Each point is reached from the start by the listed moves, each made once or not at all, plus a little noise. Is the number of moves made odd or even? Then give how often each move was made.

Moves:
(1): [ 1.74 -0.49 -1.24]
(2): [ 0.80  1.42 -0.25]
(3): [1.69 0.02 2.59]
Start: [0.53 0.33 1.17]
Points:
[ 2.25 -0.19 -0.09] => odd (1, 0, 0)
[ 3.02  1.25 -0.32] => even (1, 1, 0)

Moves:
(1): [ 1.98  0.75 -0.81 -0.08 -1.30  0.61 -0.14  1.16 -0.21 -0.51 -0.31  0.14
 -1.07  0.47 -0.56]
(2): [-0.78  2.14  0.04 -0.50 -1.00 -0.44 -0.21 -0.41 -0.32 -0.80 -0.06  0.02
  0.31 -0.39 -0.07]
(3): [-0.86  0.56  2.12 -0.86  0.13  0.53  0.01  0.22  0.25  0.01  0.98 -0.59
 -0.51 -0.20 -0.86]
(4): [ 0.38  0.67  0.41  1.89  0.53 -0.65 -1.06 -0.16  0.53  0.35  0.22  0.30
 -0.88  0.21 -0.02]
(5): [ 0.59  0.22 -0.21  0.05  2.09  0.52 -0.28 -0.22 -0.74  0.00  0.49 -0.85
 -0.28  0.19  0.57]
(6): [-0.59  0.82 -0.27  0.30 -0.31  2.06  0.13 -0.44  0.48  1.30  1.14 -0.29
  0.06  0.17  0.22]
(7): [-0.04  1.03 -0.51 -0.07  0.11 -0.92  1.51  0.02 -0.20  0.12  0.66 -0.29
  0.48  0.47 -1.47]
(8): [-1.00 -0.09 -1.42  0.57  1.17 -0.08 -0.25  2.48  0.59 -0.25 -0.06 -0.87
 -0.35 -0.55 -0.27]
(9): [ 0.52  0.27 -0.13 -0.51  0.73 -0.18  0.18 -0.19  1.24  0.15 -0.27  0.39
 -0.47 -0.18  0.63]
(10): [ 0.01 -0.03  0.21 -0.46 -0.10 -0.35 -0.57  0.89 -0.43  1.90 -0.47 -0.16
 -0.33 -0.51  0.08]
(11): [-0.31  0.12  0.05 -0.83  0.04 -0.79 -0.92 -0.08  0.08  0.00  1.82  0.34
  0.22  0.21  0.04]
(12): [-0.42 -0.31 -0.34  0.37  0.05 -0.07  0.96  0.81 -1.15 -0.13 -0.22  2.25
 -0.79 -0.54  0.38]
Start: [-1.31  1.08  0.27 -0.13 -0.22  0.23  1.39  1.62  1.61 -0.79 -2.00  0.60
 -0.20  0.62  0.57]
Points:
[-0.70  2.12  0.48  0.46  1.04 -1.44 -0.42  1.16  3.45 -0.41 -0.20  1.68
 -1.29  0.79  1.10] => odd (0, 0, 0, 1, 0, 0, 0, 0, 1, 0, 1, 0)
[-1.75  5.19  0.32 -0.05  1.37 -0.54 -1.04  6.27  0.27 -0.23  0.33  1.16
 -3.86 -0.47 -0.19] => odd (1, 1, 1, 1, 1, 0, 0, 1, 0, 1, 1, 1)
[ 1.31  3.11 -0.85 -0.82  0.88  2.88  0.77  2.76  1.96  2.03 -1.39 -0.19
 -2.30  0.67  1.47] => odd (1, 0, 0, 0, 1, 1, 0, 0, 1, 1, 0, 0)
[-0.04  4.60 -2.24  1.53  0.62  0.67  1.25  5.31  3.60  2.36 -1.09 -0.20
 -2.77  0.61 -0.81] => odd (1, 0, 0, 1, 0, 1, 1, 1, 1, 1, 0, 0)
[ 0.44  5.25 -0.80 -1.30 -0.04  2.43  0.48  2.47  1.56  1.32 -1.44 -0.14
 -2.06  0.40  1.48] => even (1, 1, 0, 0, 1, 1, 0, 0, 1, 1, 0, 0)
[-0.42  4.55  0.33 -2.27  1.19  1.64  2.32  3.84  0.99  2.00  1.86  1.51
 -2.84  0.69 -0.43] => odd (1, 0, 1, 0, 1, 1, 1, 0, 1, 1, 1, 1)
[-2.57  2.88  0.21 -0.64 -1.32 -0.61  1.52  2.95 -0.29  0.19 -2.71  2.62
 -1.00 -0.79  0.88] => odd (0, 1, 0, 0, 0, 0, 0, 0, 0, 1, 0, 1)
[-3.43  3.97  1.17 -1.99  0.76 -0.36  0.58  4.61  2.88  0.22 -1.81 -0.63
 -1.57 -1.24  0.01] => odd (0, 1, 1, 0, 0, 0, 0, 1, 1, 1, 0, 0)

Moves:
(1): [ 2.17  0.59  0.53  0.66  0.79  1.08 -1.58  0.14 -1.20  0.14  1.30 -0.35
  0.51  0.46  0.31 -0.09  0.58 -0.28 -0.82  0.00 -0.02  0.38  0.27  1.02]
(2): [-0.98  3.63 -1.39 -0.03 -0.06 -1.21  0.71 -0.05  0.45 -0.18 -0.17 -1.10
  1.61 -0.83  0.43 -0.23 -0.31 -0.90 -0.13  0.23  0.17 -1.36 -0.62 -0.17]
(3): [ 0.35  0.37  2.58 -0.31  0.49  0.15  0.69  0.99 -0.66 -0.23 -0.68 -0.95
  0.48  1.24  1.10 -0.87 -0.61  0.83 -0.78 -0.36 -0.36  0.33  0.09 -1.24]
(4): [-1.02 -0.08  0.53  4.10 -0.03  0.10 -0.52  1.23  0.20 -0.49  0.16  1.28
  1.29  0.93  1.06 -1.19 -0.04 -1.74 -0.41 -0.73 -0.06  0.50  1.13 -0.13]
(5): [-0.05 -0.27 -0.32  0.10  2.55 -0.31  0.18 -0.26 -0.92 -0.25  0.18  0.02
  0.12 -0.57 -0.69  0.22 -0.73  0.07  0.30  0.57 -0.65 -0.89  0.05 -0.84]
(6): [-0.92  1.17  0.35  0.56  0.53  1.31 -0.42  0.75 -0.41 -0.32 -0.25  1.55
 -0.81  0.73  0.56  1.35  0.19  0.54 -1.44  1.52  0.47 -0.25 -0.68 -0.73]
(7): [ 0.72 -0.62 -0.85  0.03 -0.15  0.74  1.59  0.46 -0.35 -0.19  0.41  0.21
  1.03 -0.53  0.76  0.11  0.83 -0.10 -0.54  0.53  0.31  0.84  0.28 -0.86]
(8): [-0.45  0.30 -1.02  0.76  0.36 -0.69 -0.09  1.63  0.40 -0.67  0.38 -0.14
 -1.49 -0.86  0.25 -0.45 -0.22  0.06  0.58  0.35 -0.02  0.49  0.03 -0.33]
(9): [ 0.67 -0.16  1.17 -0.34  0.89  0.57  0.71 -1.51  2.99 -0.03 -0.11  0.36
 -1.19  0.91  2.00 -1.59  0.27  0.11 -0.07  0.42 -0.30 -0.26 -1.67 -0.30]
(10): [-0.87  1.01 -0.96 -0.35  1.26 -0.01  1.14 -0.48 -0.76  2.16 -0.70 -0.28
 -0.02  0.12 -0.10 -0.42  0.60 -0.25  0.85 -1.21 -0.34  0.61 -0.28 -0.02]
(11): [-1.11 -0.04 -0.67 -0.34 -1.07  0.79 -0.61 -0.26 -0.49  0.52  2.06 -0.62
  0.61  0.30  0.07 -1.47  1.14  0.54  0.81  0.94 -0.07 -0.54 -0.23 -1.28]
(12): [ 0.41  0.39 -0.19 -0.39 -0.82 -1.21 -0.45  1.17  1.04  0.32  2.13  2.74
 -0.26 -0.02 -0.66 -0.91 -0.73  1.31  0.60  0.27  0.51 -0.75  1.90 -0.81]
(13): [-0.26  0.00 -0.04 -0.78 -0.21  0.94 -0.06  1.91  1.99  0.31 -0.72 -0.05
  1.54 -0.01 -0.48 -0.01  0.99 -0.13  0.00 -0.12 -2.30 -1.02  1.73  0.19]
(14): [ 0.57 -0.36 -0.98 -0.37  0.10 -1.12  0.31 -0.08 -0.71 -0.93  0.42  0.32
 -0.05  2.07  0.39 -0.29 -0.40 -0.14 -0.16 -0.16 -0.14 -0.66  0.39  0.28]
(15): [-0.64 -0.51 -0.13 -0.23 -0.24  0.62 -0.17  0.24  0.45  0.40  0.38  0.22
  0.81 -0.29  2.56  0.55 -1.02 -0.07  0.55 -0.08  0.13 -0.41  0.06  0.34]
(16): [-0.42 -0.14  0.68  0.67  0.17  0.11  0.41  0.37  1.02  0.31  0.56 -0.81
  0.29  1.09 -0.32  1.45  0.21 -0.39  0.55 -0.43  0.20  0.64 -0.41 -0.32]
(17): [ 0.08 -0.15  1.59  0.73  1.16 -2.16 -0.14 -0.06 -0.71 -0.36  0.03  0.66
 -0.11  0.35 -0.02  0.63  2.27  0.08 -1.15 -0.92  0.45 -0.68 -1.16  0.66]
(18): [-0.41 -0.52 -0.83  1.90  0.26  0.31 -0.32 -0.61  0.86 -0.22 -1.16  0.56
  1.08  0.53  0.58 -0.37  1.06  3.48  0.70 -0.50  0.46  1.10 -0.16 -0.12]
(19): [ 0.58  0.88  0.00 -0.65  0.33  1.50  0.10 -0.27 -0.29 -0.59 -0.52  0.65
  0.03 -0.07  0.65 -0.29  0.22  0.19  1.68  0.13  1.29 -0.51  0.79  0.02]
(20): [ 0.44  0.04  0.51 -0.30 -0.72 -0.93 -0.59 -0.80  0.04 -0.29 -0.87  0.09
  0.59  0.15  1.66  0.19  1.18 -0.59  0.96  2.52 -0.66  0.90  0.09  0.13]
(21): [ 0.14 -0.97 -0.82 -0.70 -0.15 -0.27 -0.76  0.54 -0.05  2.25 -1.02 -1.40
  0.02  0.20  0.35 -0.34  0.33 -0.46 -1.13  0.52  2.44 -1.47  0.16 -0.14]
(22): [-0.98  0.03 -0.70 -1.28  1.13 -0.63 -1.12 -0.15  0.15 -0.57  0.50  0.63
  1.23  0.47  0.59 -0.17 -0.74  0.16  0.41 -0.41  1.30  2.18 -0.85 -0.34]
(23): [-0.89 -0.16  0.29 -0.68  0.78 -0.18 -0.52 -1.29  0.78  0.74  0.29 -0.55
 -1.46  0.24  1.14  1.23  0.14 -0.32 -0.91 -0.67 -0.08  0.62  2.57  0.03]
(24): [-1.38  0.48 -0.19 -0.30  0.65 -0.25  0.91 -0.08 -0.10  0.41  0.18 -0.50
  0.62 -0.86 -0.34 -1.29  0.29  0.35  0.02  1.26  0.38 -0.38  0.31  2.68]
Start: [ 0.73 -0.35 -0.92 -0.04  0.11 -2.15 -0.23  0.76  0.46  0.32  1.65 -2.49
  0.19 -0.87 -1.78 -2.30  1.77 -1.79  1.08 -0.63 -0.03  0.96  0.22  0.29]
Points:
[ 2.23 -1.82  2.95  0.14  5.62 -2.62 -2.86  2.03  5.07  3.47  2.39 -1.24
  1.64  2.08  4.42 -3.80  4.29  2.69 -1.57 -1.61  0.31 -2.14  4.08 -0.96] => odd (1, 0, 1, 0, 1, 0, 0, 0, 1, 0, 0, 1, 1, 0, 1, 0, 1, 1, 0, 0, 1, 0, 1, 0)
[-1.02  0.66 -3.97 -3.94  5.10 -3.39 -0.82 -0.13  0.28  1.63  4.33  1.35
  0.53  1.06  2.20 -2.49 -0.79 -0.92  4.48 -2.11  1.97  1.06  4.77 -0.99] => even (0, 0, 0, 0, 1, 0, 0, 0, 0, 1, 0, 1, 0, 1, 1, 0, 0, 0, 1, 0, 0, 1, 1, 0)
[-3.78  1.50 -3.81  4.42  7.47  1.48 -2.47  5.63  1.91  3.25  0.82 -1.06
  5.40  1.00  3.31 -3.40  3.67 -0.23  3.02  0.21  3.24  1.92  2.27  1.50] => even (1, 0, 0, 1, 1, 1, 0, 1, 0, 1, 0, 0, 1, 0, 1, 1, 0, 1, 1, 0, 1, 1, 0, 1)
[-1.96 -0.83 -1.35  2.71  3.36  1.11  0.71 -0.73  5.13  0.31  1.53 -1.07
  4.53  0.13  4.64 -6.75  7.15  0.04  3.60  3.60 -1.67  1.35  5.13 -0.22] => odd (0, 0, 0, 1, 1, 0, 1, 0, 1, 0, 1, 0, 1, 0, 0, 0, 0, 1, 1, 1, 0, 0, 1, 1)
